Each point is reached from the start by the listed moves, each made 0, 1 or 2 times, or once backwards (-1), plus a little noise. Is the number of moves made odd or even? Then give how often each move was made.
In the rows, zero is written as 128.

Moves:
(1): [130 123 125 131 152]
(2): [107 141  97 139 145]
(3): [137 145  99 135 104]
Start: [131 146 148 116 112]
Points:
[ 90 178  92 136 124] -> odd (-1, 2, 0)
[150 182  92 130  64] -> even (0, 0, 2)
[128 192  59 141  82] -> odd (0, 1, 2)
[134 183  55 148 127] -> odd (2, 1, 2)
[112 158 118 126 128] -> odd (0, 1, 0)

Moves:
(1): [103 101 136 160 125 120 148 118]
(2): [117 131 137 132 138 131 137 146]
(3): [149 103 156 118 116 131 124 154]
(4): [ 97 135 125 111 104 148 100 112]
(5): [112 143 104 133 173 141  97  95]
(6): [126 122 124 140 108 148 144 130]
(7): [122  98 127 111 124 120 141 127]
(8): [125 137  99 131 118 118 113 141]
Start: [142 137 135 130 129 132 137 130]
Points:
[ 25 120 144 174 227 154  96  32] -> even (2, 1, 0, 1, 2, -1, 0, -1)
[159 112 119  96  51 134  66 172] -> even (0, -1, 2, 1, 0, 0, 0, 2)
[154  76 114  89  27 149  92 174] -> even (0, -1, 2, 1, 0, 1, 1, 2)

Moves:
(1): [116 115 130 122 106 115 123 144 144 143 108 115 132 107]
(2): [169 127 127 140 143 153 110 135 135 101 127 141 136 135]
(3): [124 123 121 117 108 158 105 138 111 157 118 117 129 153]
(4): [112 128 139 123 118 122 124 112 144 130 112 131 106 117]
(5): [135 153 136 138 126 118 141 131 136 119 140 146 122 144]
(6): [123 132 126 107 137 133 126 149 134 119 138 114 126 124]
(7): [118 112 103 131 141 141  92 137 131 137 155 150 135 145]
(8): [161 118 123 115 126 105 155 132 150  93 124 167 118 152]
(9): [140 135 131 136 139 131 137 128 135 141 131 128 108 126]
(10): [123 137 125 121 132 124 138 117 144 134 114 136 134 131]
(11): [128 147 117 126 120 105 133 118 134 123 120 125 135 125]
Start: [125 143 119 117 141 113 153 131 121 142 118 142 138 123]
Points:
[123 158 168  89 141 249  84 159  79 181 106  56  66 126] -> odd (-1, 1, 2, 2, 0, 2, -1, -1, 1, -1, -1)
[200 141  33  45 178 107 160 177 140  88 159 188 143 213] -> even (-1, 0, 1, -1, -1, 2, 1, 2, 1, 0, 2)
[169  75  97 104 173 190  72 202 185 151  98 143 152  98] -> even (2, 2, 0, 0, -1, 1, 1, 0, 1, 1, -1)
[ 84 208 103 136 163  78 145  90 171 180 181 226  52 176] -> odd (-1, -1, 0, 2, 2, 0, 2, 0, 2, 0, 1)
[105 182 135 150  97 100 139 130 173 171  62 155 182 108] -> even (2, 1, 0, 0, 2, -1, 0, -1, -1, 2, 0)
